Every row gives one point. Each copy is the shape, with its points in the same order, stretched, turned, moved and blurred by noise. Say if it was mirrored as well.

Shape (7 x 2):
[[ 10 -11]
 [  5  15]
 [  8  -1]
 [-35 -10]
 [ -6 -10]
 [  3 -56]
 [ 14  -7]]
Copy 1:
[[-18   2]
 [  7   7]
 [ -7   2]
 [ -5 -43]
 [-14 -13]
 [-59 -17]
 [-14   9]]
Copy 1 is: mirrored
Copy 2, 7 rows:
[[ -8  -9]
 [  2  12]
 [ -5  -3]
 [ 34 -12]
 [ 10 -15]
 [ -8 -60]
 [-11  -7]]
Copy 2 is: mirrored
Copy 3 (7 x 2):
[[  0 -18]
 [-15   4]
 [ -1 -13]
 [ 33  14]
 [ 14  -4]
 [ 38 -49]
 [ -6 -24]]
Copy 3 is: mirrored
Copy 4, 7 rows:
[[ 13  11]
 [ -9  22]
 [  6  19]
 [-10 -31]
 [  7  -2]
 [ 57 -21]
 [ 18  20]]
Copy 4 is: only turned

Shape (9 x 3):
[[-29  -8   1]
 [  4 -19 -18]
 [-30  -9  20]
 [  9  28  24]
 [-15 -28  24]
 [  0  -6 -15]
 [  2  -8  -8]
 [ -9 -36   6]
 [ 38  16 -37]]
Copy 1:
[[  4  32   2]
 [ 26  -8  19]
 [-11  41   5]
 [-43 -14 -15]
 [ -2  31  34]
 [ 22  -4   4]
 [ 16  -3   7]
 [ 19  21  37]
 [ 22 -56 -10]]
Copy 1 is: mirrored
Copy 2 (9 x 3):
[[  2 -23  21]
 [ -1   5 -14]
 [ 18 -25  31]
 [  4  26  40]
 [ 36 -21  18]
 [ -4   0  -5]
 [ -1   2   2]
 [ 30 -23  -8]
 [-31  53 -19]]
Copy 2 is: only turned
Copy 3 (9 x 3):
[[-10  20 -12]
 [-20  -4  12]
 [  3  15 -25]
 [ 40  -3   8]
 [ -2  -6 -30]
 [-10   3  16]
 [ -8  -1  11]
 [-19  -8 -19]
 [ -1 -11  60]]
Copy 3 is: mirrored

Shape, 7 rows:
[[-12 -14  12 -50]
 [ -7  38   9  18]
 [ 21  36 -19  22]
 [ 17 -27  -9   3]
 [ -7 -13   4 -48]
 [ -2 -24 -11  32]
 [ 49 -13   6  25]]
Copy 1:
[[-12 -36 -13 -54]
 [-17  40  24 -13]
 [ 11  47   1  16]
 [ 19 -22  -1  19]
 [ -6 -32 -19 -48]
 [  1  -7  18  38]
 [ 48  -1  26  31]]
Copy 1 is: only turned
Copy 2, 7 rows:
[[-60  -9   1 -33]
 [ 22  42  -9 -10]
 [ 36  11 -26   4]
 [-26 -21  16  15]
 [-54  -7  -8 -22]
 [-10   8  34  35]
 [ 24 -23  19   8]]
Copy 2 is: only turned
Copy 3:
[[-37 -17   7  45]
 [  5  41   4 -32]
 [ 36  27 -20 -16]
 [ 24 -26   4  -2]
 [-22 -24  -1  41]
 [ 19 -24   8 -36]
 [ 58   3  31 -13]]
Copy 3 is: mirrored

Shape:
[[-16  12   3 -20 -30 -30]
 [ 13  15  15  -5  24 -30]
 [  8  21  -9  -5  -7  14]
 [-42  -7 -25  16  -4 -31]
 [-11  13 -19  13  -5 -19]
 [  7 -22  19 -12   2   1]
 [-22 -11   8  -8  30   2]
 [ -7  -5 -34  10  34  29]
 [  9 -25 -15 -36  12  26]]
Copy 1 (9 x 6):
[[-12  35   5 -20 -36 -14]
 [  0  18   5 -18  16 -36]
 [ 25  15  -3  -8  -1  16]
 [-52  28  -1  11 -10   8]
 [-12  26 -14   7  -4   3]
 [  4  -7  34 -11 -13 -11]
 [-20   8  37 -17  20   6]
 [ -5 -12   4   1  31  44]
 [  5 -33  22 -33  -1  24]]
Copy 1 is: only turned
Copy 2 (9 x 6):
[[-18 -22   6  -5 -26 -60]
 [ 21 -34   1  -8  29 -27]
 [ -2 -12   3 -21 -17  10]
 [-15 -43 -44  20 -20 -31]
 [  5 -38 -23   3 -23 -19]
 [-10   5   6  11  21 -20]
 [-27 -21  -9   8  32   0]
 [-11  -7 -36 -15   8  42]
 [-29  35 -22 -23  11  -1]]
Copy 2 is: mirrored
Copy 3:
[[ 17  -4  23 -35 -26  -5]
 [ 28  23  28 -16  13   0]
 [  1  21 -18 -11 -10   6]
 [ -4 -26  14  -2  -2 -41]
 [ -4   5  15  -8  -5 -25]
 [ 18  -3  -4   6  -1  31]
 [ 10 -13  -9   0  32   8]
 [ -5   8 -41  25  31 -10]
 [ 35   1 -39   5  -1  11]]
Copy 3 is: only turned

Shape, 12 rows:
[[ -6  -5 -25   3  20 -16   9  29   6]
 [ -2   5   5   2  -1  10  32  27   7]
 [  2   6 -10  32 -35  22 -17 -18 -16]
 [ 31 -12 -20   0  -8   0  19 -17  23]
 [-13  -3  -7 -15 -25  13 -21  15  21]
 [  6   2   8  -9  17  23  25  10 -27]
 [ 11  21  24   0 -11 -22 -17  -8   2]
 [  8   5  32  -6   5 -33  -7 -18   6]
 [  1  -4   0  22   4  -7  32 -20 -26]
 [ 13  30  -8   2 -26  -8  -1  32 -25]
 [  7  30 -16   2  21   5 -22 -13   7]
 [ -5  25  16  -6 -21 -14  19 -22  -8]]
Copy 1, 12 rows:
[[ 28 -20 -39  17  22 -20  -3   8  10]
 [ 13   3 -21  22   9  -8  19  12 -22]
 [-17  18  -7  19 -60  14  10   4   1]
 [ 15 -33   5  24  -4  12   6  -8  -8]
 [ 12  12  11   4  -1   0  25  30  34]
 [  2  18 -24   6   7  10 -13   8 -40]
 [-18  27  16  12   6 -17   4 -17   8]
 [-24   7  23  14  22 -26  -9 -16   1]
 [-27 -18 -32  22 -15  -3  -7  -8 -36]
 [ 14  25 -29  -5 -14 -14  29 -26  -3]
 [ -3  23  -9  22   6  23 -15 -10  22]
 [-32   4  -1   4  13   2  22 -16 -14]]
Copy 1 is: only turned
Copy 2, 12 rows:
[[-10 -32 -32   8   7 -29  20  -6  17]
 [-31  -6  -2  -8  19   8  32  -4  -2]
 [ -7  17  -7  20 -21  44 -43  28  -6]
 [ 43   6 -11  14  -4  15  18 -22  -2]
 [ -8 -21 -15 -30 -30  27   2   2   8]
 [-27   4 -13 -10  23  -6   8   0 -41]
 [  2  36   6 -27 -11 -15 -18  19  20]
 [ 13  27  26 -28  -7 -36 -17   1  16]
 [  1   7  21  28   9 -13  -9  13  -8]
 [-28  25 -34  -4  -9  -3  16  44   6]
 [ 21  -3 -36 -23  22  -4 -32  22  12]
 [  7  23  31 -20   5   2   0  36   7]]
Copy 2 is: mirrored
Copy 3:
[[  5 -25  -1  14  28 -36   2  -5   9]
 [  1 -13   1  -2  11  -6  32  10  -7]
 [-13  16   4  19 -36  38   7 -14  21]
 [ 26  -6 -28   6 -10   4   7 -20 -18]
 [-25 -22  -4 -16 -15   6 -11  -5  10]
 [ 16   9  23 -15  26   7  33 -19   5]
 [  2  15   9  16  -7  21 -22  12 -14]
 [  7  20   2  14  20  15 -26   0 -23]
 [  8  30  -1  27  14  12  27 -23  -7]
 [  1 -13  45  29 -27  -3  10  13   1]
 [ 16  29   2 -10  -6  -4 -11   2  28]
 [-12  29  10  11 -11  11   4  -5 -31]]
Copy 3 is: mirrored
Copy 4 (12 x 9):
[[ -2  26  -5  -2  14 -25   4  -1  -8]
 [ -3  14  29  -3  30   6  -2  -3  14]
 [ -2  12   6  -5 -29  29  24 -30  12]
 [  8 -13 -31  13  16   3  15 -10  33]
 [ -5   7  -6 -26 -13   9 -31  -2   9]
 [  2  24  19  37  25  22  -4  -4  -1]
 [ -6 -35  15   8 -17   0  -8  13  -4]
 [-17 -47   5  23  -1   4 -10  13 -15]
 [-18   5   8  27  21  20  43 -16  -5]
 [  7  25  26  -6 -23   7  13  26   6]
 [ -6   4  -4  24 -19 -26 -10 -17  18]
 [-36 -19  23  13   2  23  13  14  12]]
Copy 4 is: mirrored

Shape:
[[-15 -12   1   7 -20  19  23 -14   0   0   6]
 [ 46 -12 -10   1  -8   6  15 -10   2  -6   9]
 [  2 -16  -7  13  34  21  -5  -4   4 -12  11]
 [-10  -9  -6   1  -6   7 -12   6  -2   3  -3]
 [-13 -16  -8  17 -18   6  17  -2  -2   8   8]
 [ -4  46  -5  10 -19  -1  -9   0  -3   3   4]
 [-12   9  28  13   2  14  32  13  -1   2 -27]
 [-14  -5  -6  -7  13   1  43   3  17  -3  12]
 [-10 -18  10  10  17 -11  60  -9   9   3  -2]
 [ 31 -14  25   4 -18  -2  -9  -8  30 -18   2]
 [-13   9 -10   8  -3   6  10  -3  -3  -8 -21]
 [ -9  -3   1   3 -15  -4  16  14  -4  -6   5]
 [  1 -10   1  14  15  -2 -12  -1  33 -13   8]
 [ -2  -7  24  15  11 -13 -12 -12  29   6   9]
 [ -9 -16   4 -11 -12 -11 -12   7  -7 -50   8]
 [-12   9  -9   4 -21  -6  14  16  -6 -11 -18]
 [ -7  -5  -8 -16 -19 -10  10  -5   1   3   5]]
Copy 1, 17 rows:
[[ 21 -26  -9  15 -13   2 -10   0  -7 -30  -8]
 [ 19  15  11   0   8  -3 -15 -26 -26 -12   4]
 [ 20   2  25 -16  22   5  11  16  -5 -33 -27]
 [  2 -10  -6 -15  -2   1  -8   8   0  -8 -11]
 [ 10 -37  -3   9  -2   0 -13   3  -8 -19  -2]
 [-28  10  -9  -8 -17  26   4 -16  -1  -8  14]
 [ 17  15  14  38 -24  11 -14  28  11  -9  -3]
 [ 37 -17   8  27  10  17  20  10  -6 -14  14]
 [ 34 -11  12  42  20  -6   9  26  -6 -24  12]
 [ 33  27 -18 -20   4  -4 -36  -3 -10 -38   9]
 [  3   2   1   4 -18  -3   7   9  -9 -12   3]
 [  9 -15  -8  10 -10  16  -9   8 -18 -10   5]
 [ 24   8   3 -31  25  -3   3  17   8 -37   7]
 [ 13   9  -9 -19  33  -9 -10  18  14 -38   2]
 [ 17   8 -30 -20 -13  14 -13  21 -53 -24  -4]
 [  4   0  -7   4 -27   7  -5  10 -20   3  15]
 [  8 -11 -20   4  -2   2   0  -9 -17   0   5]]
Copy 1 is: mirrored
Copy 2 (17 x 11):
[[-20  -2  22  19  -4  14   6  -1  -7  -6 -20]
 [  8  31  13  -2 -29   3  19 -26   4  -3  -9]
 [-15  -1 -20 -10   8  -9  14 -29 -12 -23   5]
 [ -3  -4   2 -10   0  10 -10  -4  -1  -1   4]
 [ -8   5  17  14  -4  24   6   1 -12 -11  -2]
 [-26  24 -15   7  -1   2 -34   4   4  15   7]
 [ -7  17 -13  27  26  17   0  12   2  -6 -35]
 [-33  16  -2   6   5  -4  33  14  -3  -6  -2]
 [-11  11  -5  37  11   5  42   9  -6 -10 -12]
 [ 17  17   4   5 -21 -19  -7 -14  28 -17 -10]
 [-19  -3 -20   9  -3  13   0   5  -1   6 -11]
 [ -8  16   8   2  -8   8   0  20 -11  -5  -4]
 [ -8   4 -23  -3  -2 -15   2 -11  13 -25  19]
 [  8   1 -14  17  14 -19 -11 -15  22 -16  19]
 [ -4  -5  -3 -18 -36 -31  -9  23 -21 -11  -4]
 [-11  12  -8   3 -13  17  -6  29  -5   5  -9]
 [ -6   3  15  -4 -15   1   1  10   4  15   3]]
Copy 2 is: only turned
Copy 3:
[[-14  13  -7  28   4 -19   9  10  15   7   1]
 [-20 -16   2  13  10  -5 -18  -8  11 -34  17]
 [ 25 -12  21  10  16  -2  -1   2  10   9  21]
 [ -8  -3   4  12  -6   0  -2   8   5  10 -13]
 [-13   8 -11  14   7 -20  -5  16  12  12  -2]
 [  9   9 -13  12 -14  -6   4  -7 -18 -16 -35]
 [-16  35 -12   0  20   6  17 -17   8   6   3]
 [  7  -8 -20  -1   9 -12  24   0  22   5  18]
 [-12   4 -18 -13  33 -29  18  -7  24   9  25]
 [-16   6  28  -3  -6   0 -22  -5  32 -36   3]
 [ -8   3  -6  18  13 -10  12 -12   6   7 -20]
 [-13   4 -13   2  10   0   7  13  11  -3 -12]
 [ 23  -7  21  -6   0  -8 -14  -1  24  -1   1]
 [  7   7  23 -19 -12 -20 -15   0  18   0   1]
 [ -9 -17  24   4  19   5  17  19  25 -23 -29]
 [-17   4 -17  10  13   1  11  -2   9  -4 -31]
 [-23 -15 -10   8 -11 -13   8   7   8  -4 -12]]
Copy 3 is: mirrored

Shape (17 x 12):
[[ 30 -22 -29  -7 -28 -25  -2  19  -1  -8 -30  -9]
 [-16 -35 -14  -9   7   9 -23  12  28  -1  -4  28]
 [ 30   4  22  17   6   9  18  -5  26  10 -20 -15]
 [-14  15  -1   8 -16 -21 -20   8  -7   0 -32   2]
 [ 32   5 -22  21 -13  -8 -23 -27  14  14 -36 -12]
 [-17  10 -17  -8 -14  24  29  13 -15   5 -40  12]
 [-11 -24  27  11  -9 -15  21 -13   7  -7 -30 -13]
 [-10   9 -20 -17 -15   2  -4  22  14  10  -2 -17]
 [-11 -27 -22  18  -6  -1   0 -19 -21   4 -23 -12]
 [  8  -3  12  15   3  20 -24 -13  -9   4  -8   5]
 [ 33 -13  24  20  -8  13   1 -26  -6  -3 -46   6]
 [ 18 -28   8   0 -19 -16 -11   1  11  -5 -16  20]
 [ -2   3 -13  13 -36  13  15  23 -25  -1 -14  29]
 [ -9  10  -6 -11 -20 -25 -15  -2 -28  -1 -23 -23]
 [ 12  -5   6  -9 -20 -29 -11 -13  22 -31   8 -16]
 [ 17 -10 -15  26   2  21  17   0  -9 -19 -26   1]
 [-10  -6  -2  10  11 -12  18  -5 -13   9   3  27]]
Copy 1 (17 x 12):
[[-27  -9 -29  26   4 -21  -7 -21  13  33 -30  16]
 [ -8 -53  30   2   6  20  13  -7  -7   9 -36  25]
 [  9  29   9   9  19 -37  32  25 -27  18 -28   1]
 [-24  12  -1 -13  -3 -20 -36  -9   9   2  -9  21]
 [-21  36  15  28  13  -5  -2   1  -9  36 -31  46]
 [-18 -15 -60 -16  -2  -8   4   7 -28  -5   5  34]
 [ -5   4   5  22  -1 -38  -1   3 -12 -28 -16 -11]
 [-17 -19  -8 -11  14   4  -5 -20 -18  28   4   0]
 [-23  -3   0  38  -1   7 -10   6   1  -5   2  29]
 [ 12  16  27  11  -7   2  -9  28   2  13 -19  24]
 [ 11  31  -4  32 -11 -31   2  37  -6   2 -44  31]
 [ -8  -7  13  14 -16 -14   4   1   7   8 -47   3]
 [-24   1 -51 -16 -10   1  -5  21   3  -2 -13   9]
 [-13  10  -6   9 -16 -15 -45 -21  11  12  13  12]
 [ 19  13  23  14   5 -10 -14 -33  12  11 -25 -20]
 [  4  12 -32  22  22 -14  11  27   5   4 -19  36]
 [ -9   6   8  -6 -17  -3  29  12  -1 -14  -3  12]]
Copy 1 is: only turned
Copy 2:
[[  7   5 -25  -1   7  -9  17  25  16  20  29   2]
 [-38  26  -3 -34  11   3  -1   9   2   7 -11  17]
 [ -3  27 -10  23  -8 -10  21   9 -12  -4 -16 -26]
 [  3  -8 -29 -14  18   5   8 -26 -19  -3  -1 -26]
 [  2  35 -30  16  -3  -7   7 -10  25  16 -11 -35]
 [  1 -20 -28 -17  -6  36  22   9   2 -32 -18 -14]
 [-25 -21 -14  14  16 -12  31  -7 -22  15  -5 -20]
 [-13  15   0 -10 -21  18  12  -4  -8  -9  25  -5]
 [-21  -3  -8   7  18  26  12  -5  18  25 -13 -26]
 [  4  14  -4  -9  -5   0  -3  -1   2  13 -36 -29]
 [ 12  -2 -33   2   5 -22  20  15  11  13 -49 -35]
 [ -9   0 -23  -7   3 -31   3  17   0  24  -2   4]
 [ 12 -24 -32 -11 -16  21  -2  21  -5   1 -14  13]
 [  3 -23 -10  -7   9   5  10 -21  -3   2  18 -36]
 [  7  -3   2   8 -12 -43  17 -20  -1  18  26   8]
 [ 24  12 -11   9   9  15  24  16  14   4 -30  -5]
 [-24 -12  -3  11  14  15 -18   7  -1 -12 -12   2]]
Copy 2 is: mirrored

Shape (16 x 12):
[[ -5   1  -2  16   9 -38 -14   1  10 -34  40  23]
 [-19  43  25 -23 -29   9   9  10 -14   0 -19  14]
 [ -3  24  16  23  13  15  -2 -47  22 -32   9  -8]
 [ 28  29 -12 -19  -7 -30  -6  14 -15  15  23  34]
 [ 31  -9   6  -1  30 -20 -33 -34  14  -8 -20 -20]
 [-18  15  20   4 -12  17 -28  -1  14  10  24 -29]
 [  9 -19 -24 -18  -5  19 -20   2   6  18 -18  15]
 [ 18 -10 -21  29  11  -9   2  15  15  30  36  21]
 [ 22  -8 -11 -22 -22  28  14 -19 -38  -2  -8  -6]
 [ -7  40 -13 -30  27   7 -31 -40  17   7 -10 -11]
 [-14  14  -1  19   4  21 -15   3   3   3  15  10]
 [-23  41  -9  27 -27  12   2 -23 -30 -17 -22  -8]
 [ -8  -9  11   3   3   5   4 -26   5  32  12   0]
 [ 20   9  -8  12  30  11  -6   9  -2 -34 -17  -9]
 [-11   3  11 -27  -1   3  20   9 -10  19  36 -11]
 [ 15  13  -3  -5  27  20 -18 -24 -29  25  -2   2]]
Copy 1, 16 rows:
[[-10 -21  19 -25 -38 -49 -26   1   1   4 -17  -5]
 [ -3  52   9  15 -37  10  36  18  -9 -18  27 -24]
 [ 16  16  52 -11 -10 -19 -38  27  -6 -19  29   0]
 [ 10  25 -40   3 -31 -37 -10  -9 -22   8 -25 -19]
 [ 22   3  24 -16  26 -13 -42   5  -8 -26 -47 -15]
 [  7  -6   8  -9 -38  35 -21  30  11  -2  22 -14]
 [ 13  14 -35  -5  11  13  15  22  10 -21 -27  20]
 [  4 -16 -34  13 -13 -13 -26  -7  -2  31  -9  35]
 [ 32  -3 -28  -3   9   1  23  12 -38 -32  15   5]
 [ 36  45  -3 -16  12  -8 -34  25  29 -26   2 -33]
 [ -5   4  -3   7 -18   3  -7  35   8   0  20   9]
 [-33  17  13   4   1   9   4  11 -20 -34  58 -13]
 [ 24  14  -5 -18   1  12 -10   4  -1  26  15  14]
 [  5 -18  20  37  11 -22 -11  26  -1 -40  -7  -6]
 [ 43  -9 -17   1 -33   1  10  -2   6  21  26 -12]
 [ 23  17 -27   3  26  -5 -14  32 -16   4   5 -11]]
Copy 1 is: only turned
Copy 2 (16 x 12):
[[-17  10  11 -19  18  -2  -1  11  10   7  13  51]
 [-29  32  -9  16  11   4   2  -7 -41 -15  -7 -39]
 [-11 -16   6   8  33  23  45 -23   5  15   8  15]
 [  7  60   0   0   1  -6  -9  18   1  19   7  -4]
 [ -2 -21  13 -18  35 -20  12 -13  33  50 -16  -6]
 [-47  -2  13  -6   7  33  12  10  12   7  19 -20]
 [-10   4 -10  19  -5  26 -19  15   7  31 -33 -20]
 [ 12  11  -4  16  -5  21 -13  34  32  14  14  10]
 [ -4   6  14  21 -34   9  39  18 -17  27 -16 -20]
 [-15   6 -30 -22  21  34   8 -27  21  38  -3 -19]
 [-25   1 -15  19  12  34   9  18   1  17   6  -3]
 [-40  -2 -13  38 -12   1  34 -21 -13   7  15  -6]
 [  4  -7  10   4  -3  31  -8   2   3  16  16 -16]
 [-10 -18 -25   8  32 -20  35  18   5  23 -25   0]
 [ -1   9   3 -24 -18  24   6  25 -17  -8  11 -19]
 [  3   3 -15  10   2  16  18  10  -4  55  15 -27]]
Copy 2 is: mirrored
Copy 3:
[[ 26  -5  10  58   0 -14  -3 -25 -16 -33   4  11]
 [-12  13  10 -14  14 -44 -24  43  -1  24 -10  34]
 [  2  12 -32  36  31 -14  -9 -27  26   3 -37  -7]
 [ 21  30  37  -7 -21  -7 -14 -25 -35   9   6   4]
 [ 14 -12 -17  10  11  34 -16 -44  -3 -29 -40 -46]
 [-34  -8 -30   8 -15 -39 -45  -4 -19   6   8   4]
 [-14   7  19   1 -20  32 -25  12  -1  -4  -9   3]
 [  5   9  31  20 -34  11  -4 -24 -10  11  47 -19]
 [  1  21 -10 -32 -12  18  23   0   4   7  -9  33]
 [-31  35 -20  11  13  12 -40  -9 -40  10 -55 -20]
 [-12   0  -6  29  -5 -13 -24   4 -15  19   9  16]
 [ 17  33 -29  21   6 -27   4  53  -7  22 -17  15]
 [-29  -3   0  10 -23  -4   6 -17   3  15 -13 -10]
 [ 21   5 -14   9  49  21 -18  -3  -9  -3   6  -5]
 [-40   5  -2 -22  -6 -25   5 -28 -16  10  26   9]
 [ -8  -3  -7   5  -7  24  -7 -23 -38  35 -24  -2]]
Copy 3 is: mirrored

Shape:
[[-22  -2   5  12 -11 -20  16  33  18  -2 -13   8]
 [-14  -4   6  -5 -16  -6  21  25  39  29  -8  -3]
 [ 36  23   8   0  11   0  19 -20  18 -22   9 -21]
 [ 55 -10 -11   6  12 -12   1 -10  11   7  33 -12]
 [  7  11  18 -13  11  -2  -1 -33 -16  10   6  19]
 [-13   6  -7  39  -9   8  11  22  20  19 -10 -12]
 [ 58  10  20  -2   2 -10   7  -8 -31 -16   7 -37]
 [ 13  18  -5   9 -20  -4  14  13  29  24 -28  29]
 [-21 -13  -6  -2 -23 -20   4  14  13  15 -19  -8]
 [ 10  17  -8 -24  21  -6  -3  -3 -10  12  -9 -17]
 [ -5 -11  10   0  -1  16  -6  34  30   8 -16  -7]
 [ 11 -10  -2 -10  10 -13 -13  -9 -12 -19   1  -9]
 [-10   5 -10   5 -18   8  30  19  19  -1  -7 -16]
 [ -3  28   0 -20  -4 -16 -13  -2 -19  -3  11  -8]
 [ -8  28  24 -20 -16 -18 -25  -7 -17  -1  15  -7]
 [ 16  13  -4 -12 -14 -11 -26 -20  -2 -11  -1  -9]
 [-21  -1   6   2 -31  11  19   5  18  18 -20  -6]
 [ -7   6  -8  -4 -26  25  28  30   7   2  -3   7]]
Copy 1:
[[  6  -7 -10 -35   4  -5  24  14  11  -8 -26 -11]
 [ 16   2 -17 -27 -32 -22  14  14  27  20 -13   2]
 [ 26  30 -30 -11  32  -8  -7  18  18 -10  32  22]
 [ 19 -17  -6  22   7  -3   3  -2  34   2  38  35]
 [  0   7 -19  25  -7  21   6  25  -9  -4   6  23]
 [ 37  -2 -10 -32  -1  -4  22 -11  -9  26 -15   3]
 [ 36  13   3   9  15   0   9   9   2 -53  15  45]
 [ 46  10 -18   0  -6  18   0  19  18  29 -33  -7]
 [ 11  -1  18 -21 -17 -18  15  19   3   5 -19   1]
 [  8  15  -2   1 -31  12 -18   7  -2 -14  24  15]
 [ -5   5  -4 -18 -16 -19  -5 -10  20  11 -34   9]
 [-12   3  16   8   8  -3  -4   9  -4 -21  12  18]
 [ 26  23 -14 -28  -4 -23  26   8   7   2   0  -9]
 [  5  27  17 -16 -12  28  17  10  11 -21  17   8]
 [ -2  27  22 -19  -4  29  22  14  11 -16  -2  25]
 [  9  30  31   3  14  13  -5  12  10   2   5  18]
 [ 20  17  -3 -16 -18 -23  19  20  -4  17 -28   3]
 [ 17  25 -11  -9 -17  -9  36   3  16   3 -23 -19]]
Copy 1 is: only turned
Copy 2 (18 x 12):
[[-12 -23   2  58   2  -4 -13  -6  -2 -13   2 -32]
 [ -8 -20 -15  54  -9   5 -24  -3 -31 -13  -5   5]
 [ -2 -27  -2 -24  22   3 -18  35  -1   9  -6  16]
 [ -9   2 -28 -25  30  -7 -20   0  27  -2 -18  40]
 [-25  38   3 -50   2   2  12   8  -4  -4  -5   2]
 [ 22 -41   6  48   8  -2 -10 -16 -11  10   7  11]
 [-29  -6  17 -34  26   5 -12  20  45  -3  -9  37]
 [-12 -23  -2  15 -13 -17 -29 -23 -42  31 -28   7]
 [-11 -16 -12  44 -26   0 -20 -10   7 -17  -4 -12]
 [-23  -1 -10 -13   7  32 -25   2  11 -15   3   7]
 [  5   1   5  60   9  22 -28   2  -9  -3 -11  -9]
 [-13   8  -5  -9  10  16 -12  12  44 -18  -6 -13]
 [  7 -50  -4  46   5  15  -3   8 -16  -2  -2  -3]
 [-16   6  17 -22  11  14   2  -5  15 -32  -9 -13]
 [-17  31  39 -19   6   2   6  -2  15 -44 -14 -16]
 [ -1   5  12 -28  -8   2 -16   0  24 -12 -30  -4]
 [  3 -19   8  38 -24   4  -2  -1 -27   6  -9   5]
 [  0 -34  10  43  14  21  23  -4 -31  11 -18  -4]]
Copy 2 is: only turned
